Every row gives one point. The last column is the point's height on a tilted bowl or saddle (a function of degree 2), plus a little noise. Along how many of its main directions does it bend up, bend down or stay straight?
(in the rows, 128 means zero)

Points (10 x 3):
[[111 152 122]
 [140 137 124]
 [144 113 147]
 [131  77 200]
 [172 124 159]
 [123 142 121]
 [137 164 120]
 [140 154 120]
 [168 181 157]
 [ 96 164 134]]
Directions: 2 up, 0 down, 0 straight

Points (15 x 4):
[[129 123 140 116]
 [110  90 160  80]
 [128 160 146 100]
 [162 144  94 108]
 [141 120 124 130]
 [157  82  85 165]
 [158  91  98 160]
 [ 87 124  95 112]
 [ 83 142 119 111]
 [103 120 143  99]
 [156  94 192  83]
 [127 143  66 101]
 [158 116 120 139]
 [141 124 111 129]
 [108 141 158  94]]
Directions: 1 up, 2 down, 0 straight

Points (17 x 4):
[[ 95 158 167  98]
 [165 175 139  75]
 [ 88 157 119 104]
 [174 142 156  86]
 [110 150 157 107]
 [114 108 157 121]
 [171 152 167  75]
 [115 166 181  87]
 [133 149 108 113]
 [134 129 133 125]
 [151 135 105 119]
 [137 113  87 136]
 [157  92 129 142]
 [104 182 133  95]
 [143 112  91 137]
 [120  88 152 130]
 [124 142 143 117]]
Directions: 0 up, 2 down, 1 straight

Points (25 x 5):
[[152  90  91 103 145]
 [ 91 130 154  82 171]
 [158 121 141 148 137]
 [151 116  97 141 127]
 [109 113 115 163 148]
 [158 108 129 121 129]
 [147  72 167 141 161]
 [124 147 177 149 159]
 [ 95  99  95  82 154]
 [118  99  92 135 135]
 [ 76 126 131 127 162]
 [116 178 132 149 128]
 [101 138 153  94 151]
 [108 114 106 118 125]
 [158 138 201 129 168]
 [131 153 111 154 113]
 [122 110  79 115 120]
 [126 106 148 160 152]
 [ 94 136 127 122 132]
 [142 109 105 143 129]
 [159 104 120 121 132]
 [156 101 108 180 176]
 [133 124 139 161 140]
 [192 122 164 185 208]
 [138 128  64 128 107]]
Directions: 3 up, 0 down, 1 straight

Points (45 x 7):
[[142 114 138 164 136  94 117]
 [157 122 142  74 130  89 121]
 [ 82 116 149  72 118  98  92]
 [ 64  97  83 128 131 147  63]
 [153 159 148 144 126 160 112]
 [117 116 160 171 155 146  90]
 [134 142 155 140  92  91 150]
 [126 141 147 138 131 152 115]
 [140 158 105 146 132 153 109]
 [ 95 114 109  73 108 117  86]
 [128 127  89 108 149 148 106]
 [148 111  99 137  86 125 122]
 [146 171  81  92 135 116 113]
 [ 80  94 168 129 180 173  77]
 [135 139  85 139  78 137 118]
 [121 166 106 134 140 151  97]
 [108 127 169 157 139 131 111]
 [118 133 118 109  88 176  97]
 [ 99 174 124 157 122  98  98]
 [170 104 138  77 123 142 110]
 [153 117 124 153 120 147 117]
 [117 172 118 124  78 107 119]
 [130 166 121 133 115 122 124]
 [103 136 131 143 123 117 116]
 [116 140 125 155 133 139 109]
 [150  77 113 127 119 104 100]
 [152 101 104 143 117  93 119]
 [ 86 116 191 183 135 120  97]
 [154 154 153 147 131  73 133]
 [ 83 125 125  92 137 151  93]
 [138  96 173 115 125  65 122]
 [ 90 113 102  95 144 126  95]
 [107  78 107 149 167 156  69]
 [158  95 116 162  97 109 117]
 [180 153 142  93 132 108 129]
 [101 100 194 149 152 108 107]
 [139 169 137 120 142 126 112]
 [ 95 142 138  85 143 131  98]
 [118 176 122 105 114 138 103]
 [ 90 111 155  90 135 141 107]
 [107  94  93 147  99 123  90]
 [171 148 120  71 117 190  87]
 [129  98 122 178 150 145  80]
 [172 107 113 176  82 125 122]
 [179 167 107 102 154 131 108]]
Directions: 0 up, 4 down, 2 straight

Points (49 x 7):
[[159 129 140  89 121 119 133]
 [114 187 146  84  92 111 152]
 [106 135 131 100 113 132 129]
 [106 159 146 119 131 156 154]
 [123 154 144 140  86 151 136]
 [137 107 145 188 145 183 182]
 [116 131 140 141  93 130 125]
 [129 115 130 165 171 114 159]
 [ 79 144 166  89  97  96 160]
 [ 73 137 147 151 142 117 151]
 [163 175 148 142 112 138 139]
 [134 161 114 126 184 114 168]
 [108 147 119 127 133 121 129]
 [149 163 164  89 143  95 165]
 [154 120 128 107 139 159 133]
 [ 92 122 118 100 160 127 144]
 [106 126 151 137 165 128 151]
 [141 170 108 148 117 110 126]
 [ 82 139 110 113 153 144 148]
 [ 80  90 161 125 163 115 147]
 [134 120  81  54 120 155 163]
 [111 158 135 138 126 120 137]
 [116 144 134  96 164 153 158]
 [147 107 176 185  71 207 214]
 [128 175 186 116 106 111 165]
 [147 171 139 131 106 128 128]
 [ 93 178 150 170 120 142 179]
 [124 134 157 117 151 151 147]
 [ 93 123 153 165 128 114 147]
 [207 126 143 129 125  85 160]
 [111  95 102 174 103 133 132]
 [124 117 146 184 146 164 172]
 [122 102 106 174 117  87 135]
 [ 59 164 130 158 120  89 147]
 [118 105 111 135 115  65 128]
 [120 155 115 136 121 163 139]
 [102 175 134 149 128  81 147]
 [126 107 105 118 136 170 135]
 [138 178 178 149 155  99 189]
 [121 119 152 123 131  55 156]
 [185  96 161 152  87 163 156]
 [106 124 126 121 126  90 125]
 [109 160 119 155 169 115 162]
 [140 121 165 148 107 120 142]
 [115 116 109 103  82 154 125]
 [155 138 109 121 119 146 123]
 [131  93 121 135 126 117 127]
 [126 103 127 115 133 149 128]
 [135 102 181  87 113 104 157]]
Directions: 4 up, 0 down, 2 straight

Points (70 x 9):
[[153 110  71 107 163 126 116 169 109]
 [120 142 118 108 153 122 101 111 125]
 [107 179 114 146 142 149 185 127 124]
 [135  86 181 123 103 161 124 134 144]
 [108 121 155 125 125 157 147 190 153]
 [ 65 138 149 115 151 107 121 119 121]
 [138 108 140 101 132 107 122  89 129]
 [154 134 147 116 155 139 172 120 138]
 [155 145 172 139 115 134 128 108 123]
 [131 114 107 109 100 158 178 201 166]
 [116 127 125  98 174  90 162  94 117]
 [ 95 141 138 171 126 107 153 161 157]
 [153  58 145 112 114 126 135 114 151]
 [154 150 103 139 166 171 164 163  87]
 [127 123 131 168 154 123  74 144 138]
 [129  65 144 146  95 128 124 125 164]
 [137 152 101 152 133 114 115 168 115]
 [209 129 148 116 129 141 161 139 110]
 [167 101 135 138 106 151 105 134 121]
 [140 124  94  91 117  99 134 158 165]
 [132 118 147 122 118 111  99 131 126]
 [ 87 117  96 158 151 133 103 156  95]
 [122 135  84 166 136  72 131 115 132]
 [133 148 140 155 111  94  77 105  89]
 [173 164  92 163 175  96 128 113 157]
 [152 152 123 142 143 122 114 138 137]
 [ 86  66 106 129 151 106  98 145  98]
 [ 87 128 146 135 106 160 110 118 117]
 [140 144 159 145 160 154  89 112 155]
 [ 89 148 143 165 150 106  95 150 116]
 [ 88 100  99 156 136  94 117 160 120]
 [128 138 116 134 118 184 103 133 101]
 [125 135 176 139 173 137 151 157 168]
 [ 84 120 130 125 132 139 133 107 145]
 [133  99  62 108 113  66 131 128 159]
 [146 140 102 122 134 129  95 190 108]
 [182 126  72 125 106  85 133 171 163]
 [165 154 131 109 164 123 168 120 122]
 [148 122  84 208 123 111 142 115 186]
 [111 155 181  93 165 134 141 165 156]
 [147 128 129 118  72 115 117 155 135]
 [120 152  93 151 100 129  80 134  82]
 [129 173 103 187 110 119 130 121 112]
 [128 125 101 107 104 148 107 174 114]
 [159 135  86 156  88 106 180 133 184]
 [118 124 135 133 130 149 101 120 125]
 [156 140 155  90 111 133 114 144 136]
 [117 128 141 151 128 108 115 106 138]
 [139 152 156  85 145 185  65 124 112]
 [153  93 144 128 125 103 121 133 151]
 [ 94 114 149 122 195 159 160 169 131]
 [135 128 142  77 134 148  96 140 128]
 [120 134 148 173  95 127 134  88 139]
 [ 85 112 176 153 144 104  84 116 129]
 [165 150 122 108 101 148 145 114 142]
 [131 115 149 123 128 126 102 121 131]
 [149  82 139  92 141 153  59  97  86]
 [177 125 137 126 118 116  89 102 125]
 [159  90 131 134 121  96 112 164 151]
 [ 71  87 142 193  98 100 116 114 152]
 [ 63 177 148 121 101 148  64 126  26]
 [ 96 122 155 105 126 126 169 156 195]
 [134 152 132 108 126 139 132 132 137]
 [119 159 119 172 127 136 158  92 158]
 [131  62 126 105 133 163 120 134 128]
 [117 175  57 125  99 109 128 124 139]
 [153 103 108 148 147  79 129 181 151]
 [136 117 150  91 118 128 168  93 161]
 [103 112 104  98 171 104 103 124  97]
 [174 176  90 158  62  98 147 132 120]]
Directions: 3 up, 4 down, 1 straight

Points (65 x 9):
[[130 112 110 109  89 137 130 111 114]
 [ 95 166  94 139 115 160  86  96  77]
 [118 128 167 103 113 121 135 150 104]
 [132  92 137  96 126 117 174 131 117]
 [168  91 109  91 103 166 122 111 114]
 [139 146 135 138 155 203  92  98 101]
 [ 88 128 133 115 108 100 108 141  98]
 [137  93  99 172 137 121 112 133 109]
 [143 127 135 109 119 107 100 162 101]
 [140 110 164 129 166 132 135 104 126]
 [117 123 129 136 122 124 120 133 119]
 [ 92 134 145  82 102 142 135  84 108]
 [102 102 103 107 157 112 153 145 124]
 [158 117 145 103 163 113 136 136 114]
 [105  72 126 104 132 153 167 142 121]
 [100 189 154  96 117 154 126 109 102]
 [132 118 155 127 153 105 157 131 118]
 [120 108  97 133 107  62 131 115 101]
 [131 153 213 122  74 121 166 124 117]
 [131  89 175 149 179  96 144 142  98]
 [179 180 148 129 166  99 153 122 104]
 [154  87 171 168 111 128 143 134 133]
 [106 187 150 112 107 161  72 161  63]
 [ 79 111 143 104 143 149 141 173 110]
 [102 111 153 139 136 114 127 111 123]
 [164 118 147 127  98 113  89 104 106]
 [ 75 171 101 156  99 146 111 127  67]
 [123 126  60 118  99 135 160 101  97]
 [142  97 108 162 101 152 147 155 112]
 [116 113 174 108  90 139 137 110 128]
 [111  85 185 116 156  93  96 119 110]
 [159 173 133 134 148 153 122  92 111]
 [146 122 108  91 121 142 161 116 128]
 [162 103 123 118 132  98 142 129 121]
 [107 115 113 147 139 108 111  99 118]
 [128  87 133 139 149 122 154 113 127]
 [132 130 133 152 145 109  98 149 113]
 [142 120 151 137  85 110 166 146 119]
 [ 70 117 169 130 130 119 149 159  84]
 [138 142 128  46 101 135 110  93  79]
 [139  87 131 125 108 158 114 110 129]
 [154 101 108 120 105 113 130 142 113]
 [122 135 152 128  78 133 172  88 143]
 [102 114 124  74 169 131 193 152 106]
 [158 109 121 119 156 150 149 120 129]
 [135 139 133 147 171 131 148 151 114]
 [ 67 127  99 120 206 151 122 136 137]
 [ 90 165  81 103  56 116 157 167  50]
 [125 119 185 120 128 140 138  98 138]
 [124  75  98 123 147 126  86 132 115]
 [158 104 170 137 107 159 113 170  93]
 [130 162 156 118 136 150 129 168 104]
 [145 147 131 178  98 148 156  89 141]
 [ 82 154 168 212 116  99 154 121  65]
 [ 71 160 149  88 155 117 147 130 103]
 [ 65 106 112 117 110 196 176 124 112]
 [ 74 130 141 188 141 181 198 133  72]
 [101 145 140 119 114 133 135 164 103]
 [150  92 138 106 115 125 107 209  66]
 [146 163 168 137 147 114 125 120 113]
 [139 170 133 124 178 167 101 160 101]
 [124  99 129 141 135 125 126 154 116]
 [183 138 136 149 111  98 161 140 128]
 [173 134 135 156 151 132 101  97 109]
 [137 127  75  97 137 120 140 118 117]]
Directions: 1 up, 5 down, 2 straight

Points (74 x 9):
[[140 121 137 119 110 158 159 115 140]
 [ 89 134 194 156 148 120  85 119 160]
 [180 139 128 123  77 130 133 115 146]
 [ 76 163 127 161 108 156 167  99 166]
 [134 113 172 128 104 135 161 155 142]
 [ 93 132 142 113 116 104 136 138 140]
 [106 121  86 138 143 135 122 106 160]
 [131 113  89 106 130 143 117  74 161]
 [ 93 165 103 117 110 151 107 105 153]
 [ 99 141 109  98 122 152  88 162 140]
 [138 183 130 131 121 115 180 141 148]
 [156  98 144 154 166  92 103  88 170]
 [100 117 100 123 112 115  92 133 139]
 [117 141  95 134  92 190 138 130 142]
 [154 103 159 134 146  94 167 182 152]
 [141  50 112 152 152 153 164 153 169]
 [ 81 180 119 130  93 179 104  95 152]
 [129 107 153 138  94 183 141 121 128]
 [131 173 146 134 115  93 129 125 144]
 [ 99 115 107 104 122 129  86 132 140]
 [ 83  94 161 124 109 184 160 100 154]
 [131 146  93 104 117 115 129 122 152]
 [109 166  76 131  83 100 169  84 187]
 [111 157 117 104  75 126 104 138 146]
 [ 95 131 111  89 163  76 157  97 207]
 [102 122  93 158 127 142 131 152 137]
 [128 114  57 131 164  92 114 132 181]
 [ 92 173 119 108 111 156 112 114 144]
 [123 110 120 106 107 155 145 138 134]
 [129 127 128 165 152  91  63 100 172]
 [115 165 176 153 114  72 116 105 164]
 [128 117 154 145 118 153 114 155 122]
 [ 93  74 132  83 122 136 112 125 139]
 [147 119 141 143 110 109  97  97 139]
 [118 146 123 175 128  80 157 127 124]
 [168 152 138 152  53  62 164 107 141]
 [150 156 110 160  79 152 117 139 137]
 [101 100 169  98  91 136 118 187 147]
 [ 98 137 123 142 117 121 129 165 125]
 [160 118 125 151 108 189 143 151 131]
 [146  83 131 131 144 145 132 146 137]
 [127 132 132 106 151 130 138 112 148]
 [123 136 134 122 176 100 108 136 159]
 [121 108 202 151 105 121 120 131 149]
 [164 206 130 155 109 127 163 130 152]
 [131 163 123 158 131 177 153 160 129]
 [ 97 141  94 164 157 136 151  84 187]
 [104 132 139 142  91 179  72 164 125]
 [ 91 133 162 158 106 120  99 121 140]
 [138 125  76 135 166 118 164 141 170]
 [123 122 134 143  67 169  51 148 136]
 [130 113 106 104 161 164 156 152 159]
 [195 170  90  84 101 188 131 145 162]
 [125 114  95 116 158 166 154 164 160]
 [139 143 191 107 163 113 105 171 163]
 [119 169 186  61 110 128 174 137 203]
 [128 126 138 102 107 109 111 131 134]
 [131  92 136 131 113  62  81 147 132]
 [156  99 136 103 178 129 117 149 153]
 [107 108 140 128  75 111 134 157 118]
 [172 106  85 147 148 132 187 131 170]
 [170 134 148 137 118 139 172 126 148]
 [173 125 127 142 174 157 144 131 147]
 [ 93 128 125 118 108 134 137 155 133]
 [136 162 172 134 114 148 119  76 149]
 [130 136 140 108 144 122 162 116 158]
 [107 120  92  99 112 118  82 109 153]
 [141 117 116 127 144 145 139 130 137]
 [118 123 148 128 147 112  83 162 143]
 [125 106 105 127 116  91 145 127 129]
 [173 134 157 135 153 173 122 147 119]
 [148 180 119 148  75 129 134 114 154]
 [109 121 165 118 134  86 157 127 156]
 [125 143 119 130 124 148 129  84 148]]
Directions: 6 up, 1 down, 1 straight

Points (76 x 9):
[[144 112 108 144 131  59 110 132  95]
 [130 122 155 170 125 128 130  99 126]
 [142  79 168  92 101 155 111 144  91]
 [ 91 101 118 134 128 143 110 197 108]
 [113 114 144  85  97 140 143 117 124]
 [138 111 142 147 110 111 110 113 126]
 [149 124 144 153 151 136 132 128 122]
 [113  94 132 121  97 141 135 109 124]
 [161  82 129  99 102 169 143  94 109]
 [ 91  95 121 107 186 203 173 134  50]
 [150  97 143 144 169 105 112 101 114]
 [127  88 116 125 118 112 164 132 127]
 [130 129 132  98 157 127  94 127  98]
 [ 77  99 153  92 148 127 127 104  96]
 [110 141 132 129 131 207 166 124  82]
 [128 160  69  94 148 108 143 146  70]
 [139 109 120 114 100 145 113 156 120]
 [ 75 129  87 120 110 141 157 118 108]
 [135 119 116 121 102 105  93  94 113]
 [114 131 157 126 136 176 125  92 104]
 [153 129 113 109 123 119 172 164 109]
 [111 154 110 153  89 154  80 131 112]
 [117 142 164 109  78  98 122 112 128]
 [100 102 150  79 113 147  98 118 101]
 [144 124 123 100  76 116 140 143 124]
 [144 146 115  80 133 178 132 127  97]
 [112 117 129 152 122 116  89 109 122]
 [163  96 115 160 122 127  90 148 110]
 [ 87 107 157 148 131 122  93  89 106]
 [148 154 120 145 136 119 173 166 102]
 [151 100 148 112 126 133 107 144 110]
 [178 115 128 116 138 128 105 151  97]
 [114 115 117 130 131 149 127 106 126]
 [123 113 165 108  58 138 134 213  92]
 [ 95 123 131 124 158 133 109 136 110]
 [172  94 121 152 130  69  90 147  77]
 [122 169 120 137  78 130  82 137 117]
 [124  59 150 149 100 132 115 130 108]
 [124  87 155 156 157 139  62 142  93]
 [140 104 117 133 147 154 140 116 126]
 [118 131 136 107 149 122 112 116 116]
 [105 110 138 142  93 109 208 160 104]
 [206 140 105 136  52  93 171 123  83]
 [127 186 152 138 129 143 151 128 116]
 [163 113 121 132 100 129  80  84  98]
 [151 163 124  97 131  84 144 145 105]
 [142 172 154  95 150 152 102 117  97]
 [134 119 100 177 120 153 148 115 122]
 [167 156 162  99 185 125 190 156  66]
 [165 162 136 183  85 103  77 157  84]
 [114 140 151 122  64 122 165 219  93]
 [131 100 132 145  95 151 194 119 120]
 [127 105  74 128 140 133 125 121 112]
 [130  98 117 129 102 131 150 155 125]
 [108 161 100 163 144  75 160 111 105]
 [118 100 184 137 159 113 151  83 112]
 [ 92 202 102  90 143 122 141 122  86]
 [113 173 142 135  82 121 162 164 123]
 [151 121 142 151 141 141 150 133 125]
 [172  85 121 129 108 143 125 180  98]
 [137 109 131 142 154 134  57 102  93]
 [144 155 176 128 148  98 147 109 123]
 [144 110 127 116 126 149  85 118 110]
 [105 120 115 147 135  65 128 180  90]
 [142 169  72 121 102 141 174 131  94]
 [159  93 113 123 130  94 145 170  96]
 [119  90 144 147 114  80 127  98 117]
 [153 113 119 147 170 139  90 176  83]
 [ 91 151 116 190  98 122 141  70  97]
 [129  70 146  93 145 144 124 101 102]
 [128 123 114 141 122 130 135  71 128]
 [123 126 141 120 148 143 164  95 128]
 [141 129 105 121 132 117 107 137 114]
 [100 166 154 161 143 145 162 118 107]
 [107 132 132 130 137 199 120  91  87]
 [152 118 151 141  88 164  74 130  98]]
Directions: 0 up, 6 down, 2 straight

Points (77 x 9):
[[ 98 145 144 151  76 185 109 151 108]
 [146 138 159 171 152 159 150 145 121]
 [112 137 110 145 127 110 145 137 130]
 [ 86 115 145  94 151 138  85  94 102]
 [160 162 160 140 145 155 130 139 125]
 [137 169  89 127 158 162 157  70 101]
 [185 103  63 137 118 134 131  84  92]
 [127 123 104  90 118 109  90 155 109]
 [106 151 115 162 109 119 105 134 135]
 [110 127  78 136 120 114  81  89 135]
 [ 90 111 144 198 123 164 152 126 102]
 [117 110 116 119 166 167 106  79 113]
 [106 115 165 173 122 147 159 169  89]
 [116  88 139 121 151 102 125 129 104]
 [144 108 100 139 177 140  65 161 141]
 [121 118 145  91 135 149 134  98 100]
 [151 150 134 121 146 143 183 167  90]
 [ 97  96 121 122 160  94 126 166  96]
 [122 122 105 128 119 140  86 142 132]
 [110  99 142 129 151 119 163 169  81]
 [113 142 187  89 128 141 123 129  73]
 [161  95 160 133 161 115  95 137 114]
 [117  80 102 170 106 148 144 144 127]
 [ 94 146 133 128 119 123 112 107 131]
 [106  99 107  90  98  90 115 113 121]
 [122 125  98 136 141  87 128 109 132]
 [130 120  79 109  94 117 161  95 129]
 [ 87 116 115 132  77 147  64  85 103]
 [114 139  92 130 142  85 141 113 132]
 [151 151 152 128 109 121  94  94  95]
 [154 163 177 108  86 102 133 150  63]
 [132 201 152 154 123 150 125 156 128]
 [189 108 152  78 101 164 141 140  80]
 [ 88 161 113 109 148  94 101 196 102]
 [ 71 188 148 142 119 196 103 143 118]
 [174  99 184 123 164 124 140 121  76]
 [178  93 113 133 167 156 130 112 118]
 [130 131 125 120 139 121 165 103 107]
 [113  80 128 149 153 145 114 127 127]
 [ 65  95 135 129 165  92 176 127  80]
 [129 137 171 102 135 115 136 118  80]
 [ 78 150 119  96 128 134 143 157 124]
 [171 121 130 148 116 150 105 148 135]
 [127 130 142  78  83 118 136 195  75]
 [156  90 104 171  94 116 118 155 122]
 [172 144 109 136 127 108 118 135 123]
 [152 157 125 109  99 107 166 116  92]
 [ 95 140 132 122 113 166 131 130 130]
 [ 95  93 128 117 114 113  83 141 113]
 [115 167 172 107 117 144 103 160 102]
 [169 120 105 141 137 129 171 102 103]
 [112 134 165 129  81 115 149 117  92]
 [106 149  97 109 119 140 118 108 141]
 [114 111  54 133 142 112 126 157 132]
 [123 120  75 160  91 130 117 155 126]
 [106 118 127 129 162  79  91 150 113]
 [148 133 153 122 165 103 121 130 102]
 [113 142 167  58 117 132 105 148  71]
 [111 132 148 102 131  90  81 125  96]
 [168 102 161 178 115 168 138  85 101]
 [117 137 145 121  94 159 143  92 111]
 [136 138 112 162  94 124 168 124 113]
 [130 121  89 129 165 128 103 115 135]
 [169 198  90  79 163 145 105 124 104]
 [154 102 168  87 129 166 113 143  89]
 [140 173  75 141 140 149 162  86 111]
 [150 135 192 151 106 123  81  71  63]
 [133 162 136 106 105  73 107 124  92]
 [128 108 127  85 132 109 141 108  98]
 [140 145 162 129 104 116 105 139 103]
 [113 144  97 104 170 169 146 112 118]
 [ 55  85  93 140 154 120  97 121 137]
 [151 160  94 143  77 123 119 142 112]
 [106 127 101 132 168 133 124 122 134]
 [190 120 154 200 173 110 127 157 163]
 [127 155 129 156 124 113 152 117 119]
 [143 130 147 109  97 132 145 121 100]]
Directions: 1 up, 5 down, 2 straight

Points (68 x 9):
[[131 145 150  94 124 143 103 127 124]
 [ 95  86 156 137  95 156 113  30 109]
 [124 106 157  80 166 137 107 128 164]
 [129 115 134  81 109 108 110 154 131]
 [133 148 131  92  68 143 137 106 124]
 [129 146 147 104 167 110 116 125 147]
 [139 161 196 134 145 131  86 117 139]
 [ 69 153 158 108 189  92 159  98 181]
 [142 118 118 134 125 157  93 130 141]
 [110 161 144 114 123 134 121 100 106]
 [115 148 167 144 113 136 150 110 121]
 [148  68 110 133 106  97 164 119 175]
 [107  83 137 180 103 135 148  97 151]
 [112 118 112 130  79 140 123  86 120]
 [152 143 126 118 149 135 126 114 117]
 [108 134 136 126 158 159 132 156 165]
 [ 67 174 128  99 116 157 153 165 170]
 [ 96 140 109 188 128 125 108 108 168]
 [ 86 130 180  82 130  75 178 154 186]
 [137 143  99 127 117  67 142 158 156]
 [130 113 119 146 162 137 149 127 144]
 [117 197 165 180 127  71 140 112 186]
 [ 80 170 134 107  90 156 182 168 168]
 [160 117 115 156 137 109 178 123 135]
 [ 68  94 130 168 123 125 109 147 174]
 [107 115  77 124 122 142 101  83 129]
 [ 81 157 103 142 147 101 139 151 172]
 [143  97 135  96 107  99 157 116 148]
 [159 150 103 141 158  79 115 114 153]
 [117  91 160 108 107  97 149 124 138]
 [130 112 135 123  93 104 132  83 121]
 [128 144 124 136 170 118 100  56  80]
 [142 103 157 152 158 153  77 103 156]
 [113 157  95 113 105 138 147 112 113]
 [104 101  78 118 154 139 142 114 152]
 [118 172 109 137 125 134 106 140 144]
 [120 198 138 126 158 146 138 140 174]
 [108 105 131 140 144 160 117 102 139]
 [127 118 168  81  96 152  81 177 132]
 [126  92 120 110 109  98 105 165 143]
 [154 176 122 119 117 108 144 123 125]
 [121 195 123 113 150 106 125 113 132]
 [199 128  91 109 151 160 166 148 142]
 [123 114 139 110 145 109 125 210 150]
 [105 112 130 103 172 144 117  88 135]
 [ 68 143  99  96 192 104 136 111 173]
 [ 94 114 155 135 133 135 101 132 142]
 [151 115 107 153 158 154 142  76 114]
 [119 159 173 146 118 163  93 109 129]
 [115 147 111 147 163 133 155 168 168]
 [162 128  84 149 112 164  84 111 160]
 [171 155 138 112 139 142 113 120 121]
 [ 91 132 113 104 144 104  90 143 156]
 [131 133 120 107 115 102 178  87 126]
 [145 116  92  95 122 158 119 154 137]
 [141 133 160 129 145 145 167 145 138]
 [128 138  86 104 170  95 126 128 152]
 [144 154 121 156 131 108 158 159 146]
 [140 146 135 128 123 119 167 134 126]
 [183 162 103 120  92 156 101 130 138]
 [136 133 126 147 142 116  99 208 177]
 [205 164 122 120 106 121 126 145 144]
 [117  90 131 123 164 151 138 185 169]
 [ 92 108  87 181 143 147 176 116 177]
 [149 111 162 132 125 142  90 101 123]
 [136 124 145 137 152 112 102 128 147]
 [123 161  95 169 166 147 111 120 167]
 [106 169 138 148  69 118  83 147 151]]
Directions: 5 up, 1 down, 2 straight
